Each row is a point. The points of each table are mixes of a few directions, plus a little noise. How many directions does each table use, and how many do they share? Where both have some left over, give the other angles between the two spaces (their principal angles), to ten degrees, smallest first.

First:
[[-95  16]
 [  5  -1]
 [ 31  -5]
 [ 28  -5]
 [ 29  -5]
 [ -5   1]
 [  8  -1]]
Second, 5 rows:
[[ 75 -13]
 [-36   6]
 [  4  -1]
 [-36   6]
 [ -9   1]]
Directions: first 1, second 1, shared 1

First:
[[-39 -13  31]
 [-65  11  64]
 [ -2  45  16]
 [ 73  51 -51]
 [ 26 -40 -36]
 [  8 -55 -25]]
Second, 5 rows:
[[ -4  56  46]
 [  3 -51 -45]
 [  0  21  22]
 [ 13  20  66]
 [-12 -46 -89]]
Directions: first 2, second 2, shared 1; angles 70

First:
[[-29  26  31 -26]
 [-28  15   0  -5]
 [ 33   0  41  17]
 [-23  12   6 -33]
 [ 25 -17 -22  44]
 [ 23 -34 -56   4]]
Second (6 x 4):
[[  8  -8   6 -52]
 [ 17  -9  16 -49]
 [-18   2 -19  -5]
 [-18  15 -15  95]
 [  3  -2   3 -12]
 [  8   2   9  23]]
Directions: first 3, second 2, shared 2

First:
[[ 44  40 -47  10  15  46]
 [ 81 -40 -41 -53   9 -54]
 [-18 -24  65  52  41 -31]
 [-42  27 -66 -95 -31  11]
 [ 43 -20   2  10  -8 -13]
 [-46  -9  22 -10 -80  14]
 [ -5 -10  25  20  35 -21]
 [-55  37  40  67  19  48]]
Second, 8 rows:
[[-85  25  37 -51 -38  65]
 [-52  18  20 -35 -28  45]
 [  8   9  -8   4 -42  31]
 [-65 -12  48 -18  69 -39]
 [ 65  -8 -45   3  31 -33]
 [ 51 -11  -4  88 -68   4]
 [ 17  -4 -22 -32  56 -30]
 [ 61 -18 -26  41  20 -43]]
Directions: first 4, second 3, shared 2; angles 30

First:
[[ 11  50  11  27  25   4   1 -18]
 [ 12  95  29  47  24  -3   0 -22]
 [-32 -60   1 -41 -75 -28  -5  47]
 [-27 -70  -8 -43 -61 -19  -3  40]
 [ 17   3 -11  10  41  20   3 -23]
 [ -5 -14  -1  -9 -12  -4  -1   8]
 [ 31  79   8  49  71  23   4 -46]
 [ -7 -83 -28 -39 -12   7   1  15]]
Second, 8 rows:
[[-46 -25  10 -48 -48 -22  35   1]
 [ 24 -26 -23 -19 -12 -24  -8  39]
 [-14 -53 -36 -10  -8  -4  11   3]
 [ 22 -72 -71  -9  22  -6   7  12]
 [ 15  73  18  61  50  26 -10 -41]
 [-31 -47  38 -37 -49  18 -21  19]
 [ -3  72  33  52 -12  -7 -21   1]
 [ 35  78  31  10  58  18   7 -33]]
Directions: first 2, second 5, shared 2

First:
[[ 23  18   0  22 -12 -18 -20 -21 -25]
 [ 23 -19 -32  24  30  34  45  32  39]
 [-20   3  15 -19 -10 -10 -14  -9 -11]
 [ -7   1   5  -7  -3  -4  -5  -3  -3]
 [-39 -20   9 -38   9  17  16  21  24]
 [  7  13   7   6 -13 -16 -20 -17 -21]
 [  2   7   5   1  -8 -10 -12 -10 -12]
 [ 53  27 -11  52 -12 -23 -22 -28 -33]
 [-32  -3  18 -32  -8  -5 -10  -2  -3]
 [-10 -27 -17  -8  28  35  44  36  45]]
Second (10 x 9):
[[-20  15  11 -32   5  21  12   1  -1]
 [  7 -20   0 -10  26  20   6  23  -1]
 [ 13 -22  -4   3  20   9   1  18   0]
 [-17  11   9 -29   7  20  11   3  -1]
 [  5 -18   1 -12  25  20   7  21  -1]
 [ -8  -2   6 -24  16  22  10  13  -1]
 [  0  -4   1  -6   7   7   3   6   0]
 [ 35  -1 -26  95 -56 -84 -39 -41   4]
 [  8   5  -7  29 -23 -29 -12 -18   1]
 [-24  36   9 -14 -27  -6   2 -26   0]]
Directions: first 2, second 2, shared 0; angles 40, 50

First, 9 rows:
[[ 18 -21  89  -4  66 -24 -14  -4  34 -53 -25]
 [  4   1 -15   7 -11  -3  12  10  13  17  -4]
 [ 24  -6 -22  24 -15 -21  43  41  61  44 -24]
 [ -3  -1  15  -6  12   2 -10  -9 -10 -16   2]
 [ -6  -2  22  -9  15   3 -17 -15 -15 -23   3]
 [-11  10 -34  -3 -26  14   0  -5 -23  16  14]
 [-40  17 -12 -30 -11  39 -49 -52 -95 -33  43]
 [  2   8 -50  12 -37   3  23  18   8  42   2]
 [ 12  -5  10   8   7 -12  12  13  27   5 -13]]
Second:
[[  8  54  10  38  -2 -17 -38 -39  -9  80 -58]
 [  0  -8 -13   4 -22   5  20  12   2   0  15]
 [  1  -8 -13  -3   1   1  10   8   1  15  11]
 [  8 -36 -51 -25  38   0  24  29   3  68  42]
 [  2  15  -8 -10  10  -5  -9  11  34 -47 -37]
 [ -2 -18 -13  -4 -19   7  25  19   5 -19  22]
 [ -9   6  40  35 -56   8   3 -28 -37  -6  15]
 [  1  23  34  -3  38  -9 -44 -30  -7 -11 -36]
 [ -7 -29   9 -29  12  11  11  19   8 -81  24]]
Directions: first 2, second 4, shared 1; angles 60

First, 11 rows:
[[-11  43   7 -78 -20 -10 -31 -91  36 -32 -71  68]
 [  7 -25  -5  45  12   6  18  53 -20  18  41 -40]
 [ -1   4   1  -8  -2  -2  -3  -9   4  -4  -7   8]
 [ -7  28   6 -47 -12  -7 -19 -55  21 -20 -43  42]
 [ 11 -40  -8  69  18  10  28  81 -33  29  64 -61]
 [ -1   2   0  -4  -1  -1  -1  -5   2  -2  -5   3]
 [ -8  31   6 -57 -15  -8 -23 -66  26 -23 -52  50]
 [  6 -27  -5  49  13   6  19  57 -22  20  44 -43]
 [  6 -23  -5  42  13   5  17  50 -18  17  39 -37]
 [ -1   5   1  -9  -2  -1  -3 -10   4  -3  -8   6]
 [ -1   2   1  -3  -1  -1  -1  -4   2  -1  -2   3]]
Second (8 x 12):
[[ 26  10 -17  12 -26  13  -3  34  -1  -8 -13  -3]
 [-21  -4  14 -28 -14   5 -12  -2   8  -1  15  17]
 [ 37 -44 -25 -49  30  -4 -20 -16  73   4  37  11]
 [ -8   4 -16 -27  -2 -13  20 -24 -19  -4   1  23]
 [-68  -1  81   2  15  -1 -28 -32  24  18  15  -8]
 [ 43  45 -35  12 -15  -6  18 -17  -5 -18 -63  13]
 [  0   0  10  95  -7  10  44  85 -41  34  45 -62]
 [ -9 -12 -13 -18  18  -3 -19 -27 -39 -25 -38   8]]
Directions: first 1, second 6, shared 1

First:
[[  9 -22   2  39   3  14 -14 -19 -60  34  35  41  27 -13]
 [ 22 -12  41 -90  35 -33 -27  -7  47 -30 -72  -4 -10  -8]
 [  8 -38 -39 -12  47 -29  -7  -7 -17  -4 -10   8  27  22]
 [-36  24   7  26 -25  16   9  -4  -8  26  14  21 -11   0]
 [ 15  30  26   3 -10   2  28  10  16 -27  10 -33   7 -18]
 [ -4  22   3 -18   9 -20  19 -19  20  29 -40  22  -4  23]
 [ -2  -6 -14  26 -26  22 -18 -13 -20  56   4  38 -19  12]
 [-49  -7  41 -43  18 -10 -24   9  11 -49  -6   1   0 -31]
 [ 36  11 -65  69 -51  36  33  51  11 -34  65 -95 -17  13]]
Second, 8 rows:
[[ -6   7  -2 -18   4   1 -18  -8  11  -5   2 -10  21   4]
 [ 19 -25   7  61 -14  -2  61  27 -38  17  -6  32 -70 -13]
 [-16  21  -6 -51  11   2 -50 -22  31 -14   5 -27  57  11]
 [-15  21  -6 -50  11   2 -50 -22  31 -14   5 -26  57  11]
 [ 20 -26   8  65 -14  -2  64  28 -40  18  -6  34 -73 -14]
 [-23  31  -9 -75  16   3 -74 -33  46 -20   7 -39  84  16]
 [ 11 -15   4  37  -8  -1  37  16 -23  10  -3  20 -42  -8]
 [ 10 -13   4  31  -7  -1  31  14 -19   8  -3  16 -35  -7]]
Directions: first 6, second 1, shared 0; angles 60

First, 9 rows:
[[ 25   3  59  -1  -9  -3 -80   4  10  27   6 -23 -33 -13  19  11  25  19]
 [ 14   4  79   0 -23 -31 -66  14   4  29   7  10 -20 -32   8  11  23  18]
 [-18  -3 -64   0  15  15  68  -7  -7 -26  -6   7  25  21 -13 -10 -22 -17]
 [  6  -1 -15  -1   9  18  -6  -7   3  -2   0 -20  -7  13   6   0   1   0]
 [-15  -2 -28   1   3  -4  46   0  -7 -14  -3  17  21   5 -13  -6 -14 -10]
 [ -1   0  -7   0   2   2   6  -1   0  -2  -1  -1   2   2   0  -1  -2  -1]
 [ 24   3  57  -1 -10  -2 -77   3  10  27   6 -23 -32 -12  19  11  25  18]
 [-20  -3 -45   1   7   1  64  -1  -8 -22  -5  20  28   9 -16  -8 -19 -16]
 [-13  -3 -37   0   7   4  46  -3  -6 -17  -4  11  19   9 -10  -6 -15 -12]]
Second:
[[ 18  50  10  28   7 -18  75  27  44  24  56 -18   7  34  12 -29  79 -12]
 [-16 -16 -95  -6  15  51  41 -28 -15 -30 -33 -19   9  29  -3  -4 -44  -3]
 [ -5   9   5  17 -11 -15 -21 -34 -23 -19 -24  16   4  -9  -8   1 -13  17]
 [  1   2   0  23  -1   6  26 -21  17  15  -9  13  -2  19   0 -19  20  -3]
 [ -1  -9  27   1 -25  -4 -26  -1   1  25 -18  12 -15 -15   5   1   1  18]
 [ -1   8  24   7 -25 -18 -30 -12 -16   4 -18  11  -6 -19   0   3  -3  25]
 [ -4 -10  -4  -7 -10   7 -14  -2  -7   4 -15   1  -6  -8   2   5 -13   8]
 [  8  25  -2 -22   8 -13  13  53   4  -5  48 -35   8  -5  10  11  16  -5]
 [ -3   0  -1  11  -8   0  -4 -22  -7  -3 -18  10   0   1  -4  -4  -6   7]
 [ -7 -24 -13  -7   3  18 -10 -11  -4  -2 -19   5  -4  -1  -2   4 -23  -3]
 [  8 -33  45 -45  47 -13 -50  48   8 -14  49   4   9 -28  -8  32 -13 -48]]
Directions: first 2, second 5, shared 1; angles 70

First (8 x 20):
[[ -7  34  23 -24 -48 -37   9  47 -20 -66 -47 -16 -19 -19  15  11  14  -6
    4 -68]
 [ 14 -20 -31  29  34  -2  -2 -21  -7  39  47  10   3  33  -3 -27  -3   9
   -1  55]
 [  5   6  -9   8  -3 -25   6  10 -20 -13   7  -1  -9  18   8 -15   3   0
    2   3]
 [ 36  -7 -51  31  44  14 -22  -2  15  73  55   2   1 -10  -3 -21  31  33
   -7  50]
 [ -3 -17   4  -4  21  52 -13 -28  40  45   5   5  20 -26 -16  20  -5   4
   -5  16]
 [-43 -54  36  -1  19  42  19 -84  11   7   4  26  33  56 -22  10 -73 -42
    5  51]
 [-16  39  44 -44 -59 -14   5  47   1 -71 -75 -20 -13 -49   9  36  12 -10
    2 -95]
 [ 15  19 -16   6  -8 -29  -1  31 -17 -12   3  -8 -16  -3  11 -13  22  12
    0 -12]]
Second, 9 rows:
[[ 18  32  -9  -8 -19 -26  -8  46  -7 -13 -12 -16 -19 -34  14   0  37  16
   -3 -38]
 [ -6 -19  -1  -1  20  -8   9 -37 -11  23  26   6   2  33   2  -8 -22 -13
   -4  44]
 [-29 -22  14  35 -23   1  20  -2 -24 -82 -23  27  13  72 -14 -25 -45 -21
   24  -8]
 [ 14  19   6 -59  19 -26  -4 -21   5  73  19 -31 -17 -51  24  31  23  -3
  -27  16]
 [  9 -46 -46  79  44  52 -12 -24  15  27  49  37  29  54 -32 -43 -17  21
   15  66]
 [ 37  38 -31 -15   2 -53  -9  42 -18  29  20 -27 -33 -38  28  -8  53  25
  -15 -10]
 [-35 -31  37   8  -9  79  -2 -29  44 -24 -38  23  37   1 -35  25 -41 -15
   14 -16]
 [ 14  46   8 -53 -20 -61   4  32 -22   2 -13 -34 -34 -46  34  19  37   0
  -17 -36]
 [-24 -17  22  11 -13  41   1  -7  18 -35 -29  15  21   9 -21   8 -26  -9
   12 -19]]
Directions: first 3, second 4, shared 3

First (10 x 24):
[[ 22   4   1  -6   6  18 -23  -7  17 -20 -24  -5   5   4 -35   6 -29   3
    8 -20 -12  11   2 -10]
 [  1  -1 -17   4  -9  -8 -30   5  -8  18  13 -19 -19   4  19  -4  11  19
   -4  20  -2  -8   6  24]
 [ -1   8  -2  -6  -8  -2  -1   7  -7   2   5   3   7   0   5 -12  10  -2
    3  16  -8  -4  -7  -2]
 [-10 -29   0  25  19  -9   5 -16  10  12   3 -14 -33  -2  12  35 -12  12
  -16 -31  35   4  25  21]
 [ 40  31   8 -32  -4  37 -25   1  21 -46 -44  13  44   6 -71 -20 -37 -14
   27 -10 -47  16 -22 -42]
 [ 10   1 -16   0  -7  -1 -37   3  -2  10   4 -19 -15   5   4  -3   1  19
    0  14  -8  -3   6  18]
 [  8   9 -19  -5 -16  -4 -38  10 -10  14  10 -17  -9   6  12 -16  13  18
    3  31 -15  -9  -2  18]
 [-24   1  15  -1  -1 -10  53   5 -13   2  14  26  18  -8  19  -7  23 -23
   -3   7  10  -6 -12 -16]
 [ -3 -27   1  23  21  -2   0 -18  16   4  -5 -14 -31  -1   0  37 -23  11
  -14 -40  31   8  25  16]
 [-43   3  28  -2  -1 -19  95  10 -23   3  25  47  34 -14  35 -14  43 -42
   -5  14  17 -11 -22 -28]]
Second:
[[  3  27  11 -17 -10 -12 -14  14 -12 -28  14   0  23  27 -18 -18  -5 -31
    2   7 -38 -29 -10   3]
 [-19  -9 -16  12 -10 -23 -16   9 -16  24  24 -21 -25   3  35  -1  18  14
   -7  18   5 -14  13  35]
 [ 39  -8  18   1  32  28  19 -34  27   9 -13  17  -8  -6 -14  30  -7  14
  -21 -24  44  18  -1 -30]
 [-40 -11  -4  13  -9 -27  34  11 -23  24  28   4  -9 -10  48  -5  34  -4
   -6  19  16 -11   3  16]
 [ 30 -25   1  15  29  25  -7 -33  33  11 -24  -6 -30 -10 -14  40 -24  31
  -13 -37  42  28  18  -7]
 [ 32  -1  -7  -5   7  26 -16 -14  16  13 -18   1  -8 -10  -9   5  -1  28
   -1   5  14  20  -4 -16]
 [-18  23  -3 -19 -27  -7  -7  28 -16 -29  -6   4  36   5 -17 -36  -3 -27
   28  18 -54  -8 -16  -5]
 [-26   5   1  -3 -13 -11   6  17  -8 -24  -7   1  19   1 -12 -14 -11 -24
   19  -6 -30  -2  -2   2]]
Directions: first 3, second 5, shared 3

First (8 x 32):
[[  8  -3 -22 -29 -22 -47 -31 -19 -23   5  33  32 -18  21  11  14  12  -7
   36  -6   5 -18  18  -8  -8  -5   7 -24  17 -15   6   8]
 [  8  -7 -26  -6   9 -24   1 -14  -7   4  16  -5  -7  -8   6 -12 -28  14
   18 -23   6   3  21 -23  -9   7  -5 -26  10   5 -18   2]
 [  4   6  18  21  16  58  26   3  25  -7  -8 -12  14  -2 -10  12   6  11
  -43  18   1  10  -8   6   0   4   7  13   9  15  11  -5]
 [-13  16  17   7  27  17  18  -2   6  -8 -23 -31  -8   7 -10   8  25  -1
  -39   2 -15  12 -11   4 -10  -9  14  16   4  -5  15  -3]
 [ 34   4 -17 -14   1 -32 -19 -11 -37  -3  22  32 -15  32  17  31   6   2
   32  -3   0  -3  25  -4   1 -13   5 -33  24 -14  -2   1]
 [ -7  -1  23  14   7  21   9  25   2   2 -32 -10  17  -9  -3 -11   0 -16
  -15   6  -5   8 -24  24  20  -4 -10  31 -31   5  -8 -11]
 [-10  -4   7  -3   5  24  10  -6  20  12  -3  -9  16 -11 -10 -13   3 -15
  -31   0   9   0 -16  10  -1   6   3  26 -12  15   0 -14]
 [-25 -11   0  11 -42 -15 -15  22  15  -6  -4   4   0 -29   0 -27 -23  12
   42   6  -2 -12  -4  -9   7  14 -21  -4 -22  -3  -3  23]]
Second (10 x 32):
[[ -8 -14  24  -7  -2  30  16 -39  34  -9  78 -31   5  21 -43  48 -44 -26
   43  22 -33 -26   2  -7  26 -25 -32   9 -23 -51 -12 -17]
 [  0 -56 -19 -17  23 -35  11 -16 -33  -1 -24  15 -39 -60 -13 -23  36 -51
  -95  10 -19 -38  -5 -43 -36  36  61 -23  19  14  -9  20]
 [  3  15  -3   6  -3  -1  -7  14  -3   3 -17   6   6   5  15  -9   6  17
    6  -8  13  15   0  10   0   1  -3   3   2  11   5   0]
 [  3  16  -5   6  -4  -6  -8  18  -7   3 -24   8   5   4  19 -14   9  19
    1 -10  16  17   0  10  -3   3   0   1   4  17   6   3]
 [  2  16  -2   6  -5   2  -6  11   0   2 -11   3   9   9  12  -4   1  17
   12  -7  11  14   0  12   2  -3  -8   3   1   8   4  -1]
 [  4  17  -5   6  -3  -4  -9  19  -6   5 -24   8   6   3  19 -14  10  20
    2 -10  17  18   0  12  -2   3  -1   2   5  17   6   2]
 [ -1  -4   2  -1   1   4   3  -6   4  -1  11  -5  -1   1  -7   6  -4  -5
    2   3  -5  -6   0  -2   2  -2  -2   0  -2  -7  -2  -2]
 [ -1  11   9   3  -5  14   0  -3  14  -1  20  -9  11  19  -5  14 -17   8
   31   1  -1   5   1   9  14 -12 -20   7  -8 -12   1  -8]
 [ -2  -3   7  -2  -1   9   4 -10  10  -3  20  -8   2   7 -11  13 -13  -6
   13   5  -9  -6   1  -1   8  -7 -10   4  -6 -13  -3  -5]
 [  3   3  -9   2   1 -11  -5  12 -12   3 -27  12  -3  -9  14 -17  16   7
  -18  -6  10   7  -1   1 -10  10  12  -4   8  17   3   7]]
Directions: first 6, second 2, shared 0; angles 60, 80

First (10 x 32):
[[ -4   4  -1  -4  -4   1   4  -6  -6   8   3 -13  10  -4   6   5   6   1
    2   9  -9   3  -5   6  -4   5 -11  -3   1   0   7  -9]
 [ -1   2  -3   7   2  -5   3   1   0   3   0   0  -6   0   2  -1  -4   2
   -2   1   3   1   5   1   1  -2  -8  -3  -2  -1  -1   1]
 [  1  -3   3  -8  -2   6  -5   0   1  -6  -1   3   5   1  -3   0   3  -3
    2  -4  -2  -2  -4  -3  -1   1  13   5   3   1  -1   1]
 [  5  -7   4  -3   2   4  -8   6   7 -15  -3  16  -6   6 -10  -4  -3  -3
    0 -13   7  -5   1  -8   2  -4  23   8   1   1  -8  10]
 [  0   0  -1   4   2  -3   1   1   1   0  -1   2  -5   1   0  -1  -3   1
   -2  -1   3   0   3  -1   1  -2  -2  -1  -1   0  -1   2]
 [  5  -8   6  -9   0   8 -11   6   7 -18  -3  16  -1   5 -11  -4  -1  -5
    2 -14   5  -5  -3 -10   1  -3  29  11   3   2  -7  10]
 [  2  -5   8 -24  -8  16 -11  -2  -1 -12   0  -1  20   1  -6   3  11  -8
    8  -6 -11  -4 -15  -4  -5   5  28  12   8   3   3  -3]
 [  5  -8   6  -8   0   8 -11   6   7 -18  -3  16  -1   6 -11  -4   0  -5
    2 -15   5  -6  -3  -9   1  -3  30  11   3   2  -7   9]
 [  0   1  -2  10   4  -6   3   3   2   1  -1   5 -11   1   0  -3  -6   3
   -3  -1   7   0   7  -1   3  -3  -6  -3  -3  -1  -4   4]
 [-16  25 -20  35   4 -30  36 -15 -18  55   7 -44  -6 -16  33  10  -3  18
   -8  43  -8  17  15  29  -2   6 -95 -35 -13  -7  20 -26]]
Second (11 x 32):
[[  5  -8   9   3  29 -16  25  -3  -8 -13  10  14 -24 -17 -10 -17  19   3
   21   9  -2  18  32 -13 -16 -23   9  22  -9  -4 -33  11]
 [  0  11 -16   5  -6 -13  12  -5  -4  20   8  -9   5  -6  11  -9  -3  13
    8   8  -7   7   6   9   0  -9 -31  -2 -22  -8   4   4]
 [  0   3  -8  -9  -2   0   4  -5  -2   2   4   3   4  -4   5 -13  -4   3
   11   2   2  -3   2   0   1  -7  -3   6  -7 -10  -6   9]
 [ -5  25  -3 -12 -11  -6 -16  11  -2   5  10  -5  22  10   3   2 -14  11
    3   7   0 -10  -9   3   6  -5 -12   1  -8 -23  14   1]
 [ -5 -11  12  -2   6  16 -11  -3   1 -10 -10   0   5   7   3  14   2 -15
   -1   4   4  -8 -15  -4   4  16  16 -11  20   8   4 -11]
 [  0   4 -13   7 -14   1  -4  -3   2  18   0 -10  18   8  12   6  -2   4
    3   0 -10   2 -14  10   8   5 -20 -13 -17   5  20  -5]
 [  0  -9 -12  -5 -13  16  -2 -13   3   6  -9  -1   9   2  13  -5  -5  -8
    3  -6   3  -9 -16   5   8  11   2  -9   0   6   5   3]
 [ -5   7  -9   0 -13   1   4  -4   0  12  -7 -10 -11  -7   5  -2 -16   1
  -26  -4  14 -10   2  10   3  10 -16  -9  17  -2   3  -2]
 [  8 -10  23  13  30 -18  14  14  -1 -23   6  14 -31 -10 -29   1  22   2
   -1  -3  -4  22  32 -17 -19 -18  23  22   3   9 -25   2]
 [  8 -17   4   4  -6  11  -6   3  10 -11 -10   9  -9   3 -13   3   4  -9
  -15 -24   2   0  -4  -4   0   6  27   3   9  20  -2   3]
 [ -6   5  12  -2   0   7 -19   8   0  -6  -3  -5  14  13   0  20  -4  -6
   -4   7   0  -8 -17   0   6  12   5 -10  13  -1  15 -14]]
Directions: first 2, second 6, shared 1; angles 50
